Every row gives one point. Each copy is the shape, with its points in the same order, stretched, turned, moved and blurred by noise. Is it also mirrored, or only turned?
In the rows, 100 means zero.

Shape (9 x 3):
48  74  108
17  57  99
124  152  53
154  124  60
42  96  108
24  83  92
155  29  103
120  89  62
168  106  121
Copy 1 (9 x 3):
47  103  112
20  89  107
137  145  38
162  106  61
43  121  88
34  108  87
145  52  162
116  88  74
172  146  131
Copy 1 is: only turned
Copy 2 (9 x 3):
59  45  114
33  34  103
134  152  71
159  127  63
65  70  125
38  59  106
168  16  66
126  85  56
186  86  116
Copy 2 is: only turned
Copy 3:
55  109  92
29  117  69
159  83  60
147  48  70
67  119  92
51  123  66
74  5  111
109  54  63
129  37  134
Copy 3 is: only turned

Shape, 7 rows:
147  124  52  176
69  164  104  112
121  51  108  186
144  59  164  90
102  140  71  76
159  118  168  112
93  128  77  70
Copy 1:
134  121  5  108
68  176  84  126
165  90  63  173
156  107  150  128
66  140  73  83
154  161  123  104
64  126  91  94
Copy 1 is: only turned
Copy 2, 7 rows:
178  99  47  110
133  172  93  82
120  97  82  172
94  89  184  156
119  121  98  52
153  124  181  149
104  118  103  57
Copy 2 is: only turned
Copy 3 (7 x 4):
166  134  68  183
47  137  102  117
191  113  151  141
157  101  135  26
68  102  64  109
157  165  98  48
63  97  68  104
Copy 3 is: only turned

Shape (12 x 6):
95  127  58  53  116  108
81  124  139  137  120  60
89  54  50  71  98  126
74  97  51  75  115  135
114  99  47  97  114  156
101  125  174  105  69  57
110  68  53  77  148  93
77  130  120  135  99  21
93  110  103  118  89  61
127  83  9  63  110  118
70  80  42  61  123  109
111  88  75  61  136  121
Copy 1, 12 rows:
106  87  84  60  148  130
82  144  128  69  54  102
109  47  112  117  154  135
103  80  103  98  151  160
102  90  85  128  168  136
129  125  117  56  37  88
68  57  118  99  156  98
58  121  114  64  32  107
89  101  105  77  68  117
83  40  60  108  177  136
84  47  115  75  153  146
104  74  108  83  166  105
Copy 1 is: only turned
Copy 2, 12 rows:
70  93  82  42  102  68
150  99  179  95  81  112
36  110  76  117  110  78
44  81  91  75  114  91
68  63  47  95  104  103
153  169  158  84  74  128
88  86  88  100  113  32
142  110  195  89  39  89
117  115  152  96  58  94
51  79  32  84  86  37
43  88  99  76  122  52
89  95  73  77  136  58
Copy 2 is: mirrored

Shape (14 x 8):
117  119  100  114  113  84  142  101
50  74  90  40  77  122  125  159
98  81  101  126  104  107  107  119
81  101  84  101  63  82  120  104
121  65  100  107  122  82  129  111
110  119  156  73  164  67  71  112
150  148  115  97  80  97  130  61
82  80  121  105  118  132  113  129
71  76  128  69  110  154  59  80
133  91  95  97  84  98  103  154
120  127  77  89  128  118  50  104
151  116  104  67  77  80  90  100
98  74  88  98  120  132  142  157
136  119  181  103  106  76  90  81
Copy 1:
126  105  85  117  119  89  130  77
22  117  98  110  84  138  135  150
111  93  101  134  100  88  97  118
80  76  65  89  90  82  114  97
131  78  90  137  119  103  132  122
134  133  131  83  195  84  95  136
149  97  104  56  98  97  119  45
93  107  120  140  109  116  96  121
70  73  180  76  117  114  71  131
129  125  79  117  71  90  121  142
130  130  153  75  102  46  116  114
148  105  97  52  95  85  120  118
91  127  114  161  84  119  135  126
162  104  108  66  158  111  51  106
Copy 1 is: mirrored
Copy 2, 14 rows:
120  100  93  103  94  114  128  105
42  73  64  110  126  30  124  100
104  98  103  126  127  101  96  107
94  103  57  131  92  91  95  95
124  74  108  101  104  86  104  109
53  80  138  75  89  117  91  162
94  130  108  103  57  128  113  83
64  83  110  113  147  98  113  109
26  94  111  103  141  107  45  77
108  117  94  120  110  59  107  116
78  133  93  72  119  108  63  110
87  122  108  93  68  76  73  92
110  90  95  111  150  67  143  99
65  108  148  125  62  131  86  119
Copy 2 is: mirrored

Shape (13 x 9):
84  60  99  77  63  101  139  88  117
83  142  113  151  109  91  158  78  130
112  47  69  65  131  87  128  81  80
91  102  113  95  81  72  81  79  129
139  89  150  130  128  113  89  80  98
61  84  109  67  88  118  81  126  39
138  90  94  163  103  111  133  88  125
40  89  122  118  100  118  75  140  92
103  143  96  155  49  80  140  61  134
124  110  76  111  111  78  155  142  104
107  109  67  72  116  124  117  112  112
71  47  100  80  116  89  78  52  80
107  112  69  115  106  89  102  103  77
Copy 1 (13 x 9):
75  71  139  49  117  110  97  77  85
123  131  165  65  35  81  93  108  150
103  110  87  57  121  95  151  85  50
125  80  113  93  121  85  59  67  115
166  107  118  112  106  147  108  108  92
78  52  132  127  147  88  121  128  57
134  108  110  63  33  137  106  107  97
70  50  141  147  96  102  111  98  111
130  106  152  51  36  76  39  106  126
118  89  78  40  58  84  133  129  119
77  111  77  69  108  110  117  120  97
104  98  131  115  140  90  116  56  51
120  100  89  83  75  75  107  124  80
Copy 1 is: only turned
Copy 2, 13 rows:
77  68  124  90  144  95  35  78  91
99  144  140  72  133  132  55  142  124
50  90  91  124  132  54  87  95  104
120  116  101  88  73  99  58  79  112
150  133  138  121  101  101  129  65  118
101  69  67  57  125  96  140  97  55
99  127  152  152  134  137  66  96  116
98  74  89  40  101  140  128  99  89
118  150  146  109  116  138  5  124  100
91  81  87  141  156  128  76  146  130
74  102  57  100  157  122  90  86  122
69  112  110  73  75  47  97  71  84
88  120  79  123  118  114  96  125  95
Copy 2 is: mirrored
